Each row is a point. To make a cloud, some directions were put in groups of two or more. Within a group, all points are equally far from the middle, so they leave a hole (a ring in 2 directions, a hollow ball in 3). The other directions are filled evenly. Then the cloud was stretched, turned, moved and blurred a little. How many holes are there, and how many directions does each take, smallest first?

Cloud (19 x 3):
2.5, -4.1, 3.0
0.7, 3.5, -4.0
1.7, -1.0, -5.5
1.2, 4.2, -3.3
3.9, -4.1, -3.2
5.1, -2.4, 2.8
4.7, -3.0, 2.9
-2.4, 3.0, -0.1
-0.3, 3.3, -3.8
-2.6, -2.7, -1.9
0.0, -5.1, -0.6
0.7, -3.9, 3.1
4.0, 4.0, -2.4
5.3, -3.1, 1.9
-1.3, 2.7, -3.6
-1.6, -3.6, 1.5
-3.0, 1.7, -1.7
-2.5, -1.9, -3.1
3.8, 2.5, 3.6
Holes: 1 (3)

Cloud (30 x 4):
4.9, -1.8, 1.3, -0.1
-4.9, -2.4, -2.0, 3.9
-2.7, 0.9, 2.9, -1.0
-5.2, -0.2, 2.1, 4.0
-0.1, -4.3, 3.5, -0.4
-1.3, -3.7, 0.2, -2.2
2.1, 2.3, -0.2, -1.7
-0.4, -4.3, 3.7, 5.3
0.2, 1.8, 1.0, 6.0
1.3, -6.1, -1.3, -0.1
-3.8, -3.8, 3.3, 4.8
-1.3, -4.9, 2.7, 6.0
-4.2, -0.7, -2.9, 3.0
1.2, -3.2, 3.1, 6.0
-3.9, 0.6, 3.7, 1.2
-4.7, -1.5, -2.2, 3.7
-4.2, 1.4, 3.3, 2.7
0.9, 3.0, 1.7, -1.1
1.3, -6.0, -2.5, 3.9
4.5, 0.0, 2.1, 0.2
2.3, 0.5, -3.8, 1.4
3.5, -3.4, -3.2, 3.4
-4.7, 1.2, 0.0, 4.8
-1.3, -5.7, -2.2, 0.6
-5.0, -0.7, -1.6, 4.2
1.7, -2.0, 2.6, 6.3
4.3, -0.3, -2.2, -0.1
1.4, 1.3, 2.4, 5.4
-3.7, -0.7, 4.0, 0.8
-1.2, 2.4, 1.9, -1.6
Holes: 2 (2, 2)

Cloud (49 x 6):
-3.2, -6.5, 1.2, -2.3, -0.1, 3.6
-3.5, -1.5, -1.6, 2.9, -2.5, -2.2
0.0, 5.8, 0.7, -4.2, -0.8, 2.7
5.5, -0.7, 2.5, 1.8, -3.0, -1.6
3.9, -0.1, -5.5, 1.4, -6.3, -3.1
2.0, 1.6, -2.1, -4.7, 1.5, 1.2
0.4, 6.4, 0.1, 1.9, -2.6, 3.8
-2.4, 3.3, -3.2, -5.0, 0.3, 6.4
-0.9, 2.4, 1.1, -2.2, 0.4, -2.3
-1.8, 1.4, 3.0, -1.9, 5.7, 4.8
-6.2, 1.7, 5.1, -3.2, -3.1, 2.9
-4.7, 1.4, 3.5, 0.2, 1.6, -4.5
0.4, 0.4, 0.5, -4.9, 0.7, 5.6
-2.7, 4.6, -4.0, -2.7, 0.7, 5.8
3.9, -1.4, -1.4, -1.1, 3.3, 5.6
-5.9, -2.4, -3.7, -1.0, 0.8, -2.5
2.2, -4.6, 4.7, 1.8, 1.1, -2.6
-3.0, 1.8, 2.0, -2.1, 2.3, -3.1
-1.7, -1.1, -2.9, 3.5, 1.4, -0.8
-0.1, -2.1, -0.6, 0.5, 1.5, 3.6
-0.9, 1.5, -0.3, -4.3, 4.0, -0.1
3.4, -4.0, 0.3, -5.9, 2.4, -0.1
4.4, -2.7, -2.1, -3.9, 3.7, 0.7
-3.5, -0.8, 0.5, 3.5, 2.5, 3.2
2.8, 0.1, 4.2, 2.9, -3.0, -4.8
1.3, -0.2, -0.8, -0.9, -3.6, 3.2
0.0, 3.5, 3.9, -4.9, 4.1, 3.1
1.2, 3.3, 2.1, 1.4, 4.2, 1.4
-2.0, -2.2, 0.2, 2.3, -6.1, -4.1
0.7, -1.4, 0.6, -3.7, -0.9, 1.8
2.7, -3.5, 7.5, -1.1, -0.8, 4.1
-1.5, 0.5, 2.2, -4.2, -6.3, 2.5
-0.2, 4.5, -5.2, 1.8, 0.1, 5.8
-2.0, 6.0, 2.5, 3.0, -2.7, -0.1
1.3, 1.3, -3.5, -3.5, 4.2, 5.6
-1.1, 1.3, 1.4, 4.7, -3.9, 2.3
0.6, -2.2, 7.0, 3.4, 0.2, 2.2
-0.7, -1.5, -2.9, -2.8, 4.9, -0.6
4.6, -1.2, 5.2, 3.4, 0.8, 0.3
3.5, 0.0, -2.7, -4.9, 1.5, 2.7
7.0, -1.1, 2.6, 0.8, 0.5, -1.2
0.4, -4.5, 1.7, -0.4, 3.1, -3.7
-0.1, 4.0, -0.9, -0.6, 1.1, 3.0
-4.8, -4.1, 1.0, -3.4, -3.7, 3.1
0.8, -5.0, 5.2, -0.7, 0.7, 0.2
1.2, 2.1, 2.4, 2.9, -0.4, 0.3
-2.1, -5.7, 4.4, -2.4, -1.3, 4.9
0.9, -0.7, 4.3, 2.7, 3.2, -3.3
2.6, 1.5, -1.4, -4.1, -2.4, 2.1
Holes: 0
